Each wall is flat, endless, passes through zero and stands at right angles to its row. A trip goes straight from one point to another. List the walls that it crosses, first one first.
In the rows, zero is written as 128.

Walls:
(1): [136 178 134]
(2): [ 92 166 128]
(3): [147 147 154]
(4): [117  99 111]
Trips:
[109 178 165] to [126 111 226] -> 2, 1
[57 91 96] to [153 131 169] -> 2, 3, 4, 1
[157 127 116] to [167 153 156] -> none
[ 86  64 194] to [124  78 184] -> 3
[120 201 138] to [137 173 185] -> none
[119 122 106] to [151 114 159] -> 2, 3, 4
[114 181 173] to [ 94 145  84] -> 3, 4
[ 78 162 185] to [102 130 130] -> 3, 4, 1

Walls:
(1): [155 174 117 185 119  52 114 108]
(2): [160  86  87 106 128  97 102 118]
(3): [130  75  50 223 236 141 117 105]
(4): [188 114  66 171 152 159 138  96]
(5): [158 106 161 164 117 130 172 125]
(6): [115 183 143 169 174 118 101 124]
Trips:
[135 144 124 109 176 144 162  33] to [100  95 119 124 103 140 149 159] -> 6, 4, 3
[170 202  71 159 117  85 144  96] to [162 145 166 112  86  96 128  90] -> 5, 3, 4, 6
[104 146 195  58 178 160 125 142] to [ 57  81 179  91 171 141 141 139] -> 6

Walls:
(1): [190 175  95 117  82 115 139  75 120 120 173 153  96 121]
(2): [109  66 131  91  73  89 151 135  99 186 123 108 101 100]
(3): [ 99 179  39 149  98 136 142  88 129 155  79 164 146 119]
(4): [122  83 174  39 156  58  86 142 130  94 120  57 192 134]
(5): [129 109 132 158  87  98  93 156 150 120  94 164 129 147]
(6): [125  69 195 126 110 121 121 144 106 174  79 107 147 212]
Trips:
[121 100 173 163 153 152 152 241 136  90 148  67 231 112] to [156 144 146 109  96 112 173  78  98 147 145 165  89 186] -> 2, 1, 4, 3
[ 57  76 141 129 155 133 113 172 141 119 135  88 110  68] to [100 160  81 104 126 111 141 131 175 124  72 105 129 103] -> 3, 5
[150  71  60 134 164 116  74  99 176 110 122 128 102  90] to [ 56 182 136  79 138  84 134 122 136 165 112  66 166 116] -> 1, 2, 5, 6
[104  71  88 117 162  92 123 128 136 219  93 112 125  83] to [121  91 167 116 131 108  91 170 157 160  76 167  44 152] -> 5, 3, 4
[102  74  74 122  89 120 128  96 111  96 139 166 138 114] to [144 133 191 101  84 109 120  86 156 132 129 184 168 134] -> 4, 6, 3
[115 110 181  70 150 110  95 105  99 110 103  74 131 175] to [ 53 126 167  87 157 143 179 111 102  97 135  94  98 164] -> none
[116  86 131 119 158  88 136  85 141 145 193 184 151 104] to [168 136 129 180  94 104 134 136 139 134  79 156  80  95] -> 4, 5, 3

Walls:
(1): [114 186  87 109 135 137  76 205  48  82 114  76 166 115 138 116 147 136
 118 114 121 143 133 109]
(2): [124  79 168 120 143  92 126 105 146 185  62 156 170 112 161 129 118 143
 118 167 159 108  77 151]
(3): [182 140 102 128 159 126  71 204 115 179  98  82 194 131 141 126 101 159
 179 147  51 129 179 146]
(4): [155 158  63 111  84 140 137 162 142  87  73 202 113 195 195 193 122 127
 148  69 108  84 111 164]
(5): [173 164 145 154 121  53 143  77  64  96 146  51 128 140 156 142 105 103
 106  60 103 116 175  96]
(6): [124  88  72 104  85  60 162 174 130 103 132 165  59 112 149  96 112 130
 153 193  41 121 134 116]
Trips:
[ 24 181  79 159 142 112  51 197 136 133 144  99 121  98 112 135  96 114
 142 123 105 150  90  81] to [141 196 213  76 141 148 160 122 171 102 182 133 132 136  57 106 132 203
 153  88 170  97 127 120] -> 6, 3, 1
[ 81 164  67 134 148 173 136 178 144 113  99  50  67 156 113 116 141 126
 155 132 161 160 117 108] to [128 121 172 144  97 112  73 187 164 146  56 126 114 120 124 160  84 110
 113 116  60 121 120 108] -> 6, 2

Walls:
(1): [ 73 165 142 133 111  96 144  68 148 148 114 144 157 125  39 133 105 146
  62  70 122 105  55 144 121  48 163 161 155 213 101 139 119  86 146 145
 119 119 120 175 181  95 151  96  97 127  98 158]
(2): [179 110 134 112 132  85 158 170  94 150 134  79 178  97 127 156 108 155
 186 117 104 152 116 163 110 205  44 156 105  94 133 118 144 172 153 113
 109 121  96 156  97  94 172  94 124 142 103  91]
(3): [ 91  88 147 117 148 174  85 145 107 159 137 128 137 108 103 135 149 144
 108  37 122 168 164 159 158 153 143 182  75 110 142 154 143 143 134 104
 179 133 120  68 108  82 153 190 172 121 153 131]
(4): [127 107  59 161 135  99 177 154 173 156 124 148 103 175  91 126  64  77
 119 249  62 189  55 162 115  60 205  77 123 101  78 102  41 165  90 113
  99 113 110 144 116 117 136 118  75 119 145 133]
(5): [155 115 164 178  84  86 139 107 161 118 159 125 134  65 103 103 215 133
 139 118 140 160 124 132 110 165  98 162 119 115 132 149 123 116 135 119
  73 121 155 147 128 180 138  81 165  59  94 152]
(6): [139  38 135 167 156 127  96  77 107 121 152  79 119 200 242 106 105 159
 177 185  99 148  77 179 131  89 164  59  75  87 113 153 178 140 134 177
 192  90 114 120 120 152 180 134  95 128  16 120]
(7): [139 136 132 129 220 138 162 156  91 141 144  99 150 197 112 125  79  93
  42 122 135 118 166 168  53 153 106  96 148 113  34 172 153 179  95 158
 115 104  83 188 108  98 120 170 155 161 168  99]
Trips:
[124 152  82 169 158 187 140 130 123 141 161 129 125 150 114 145 160 191
 110 183 172 141 105  44 139  82  95  91 187 114 106  83 186 184 160  79
 175 142 131  92 142 150 107  82 134 107  50 162] to [131 203 134 151 122 134 168 102 115 104 182 133 121 104 101 161 209 116
 101 122 149 129 133 152 131  93 146 154  99  85 121 204 137  97 173 121
 135 169 193 140 134 116  92 103 153 117  27 144] -> 5, 4, 1, 6, 3
[153 136 127  99 127 146 109 133 107 165 110 173  93 115 107 195 113 139
  75 174 140 102 135 148 130  95 170 188 153 117 129 157 144 107 144 126
 117  40 126 174 106 136  83 132 100 165 111 117] to [109  67 155 164 136 115 203 138 154  99 150 119 202  54  95 111 202 143
  99 114 148  79  47 145 126 126 143 115 141 155 101 151  97 194 110 169
  99 109  87  32 167 154 102  60 107 174 123  90] -> 5, 2, 7
[100 125 120 123 111 130 101 151 107  87 123  52 152 153 163 131 136 187
 167 128 107  91 169 104 126 128  52 184 126 155 144 169 173 146 145  96
 165 143 102 151 135 149 165 142 155 178 191 159] to [175 120 165 130 141 117 178 128 115  96 161 112 135  88 144 159 112 111
 155  84  70 156  94  87 120 139 121 176 135 148 119 125 208 180 159  80
 139 109 103 148 124  97  96 133 200 112 112 155] -> 5
[130 138 136 172 143  71 103 117 163  93 170  63 205 137  75  81 162 114
 128  90 107 158 160 101 143  95 150  57  79 116  73 204 140 101 126 143
 120 122 103 166  58 154 137 108 114 168 119 101] to [133 130 169 184 151  87 116 140 112 111 108 181 129  93  87 107 114  70
 146 138 130  91 126 119 140 140 118 139  95 109 124 137 116  98 146 175
  93 141  72 109 102 161 161 129 130 142 140 161] -> 6, 7
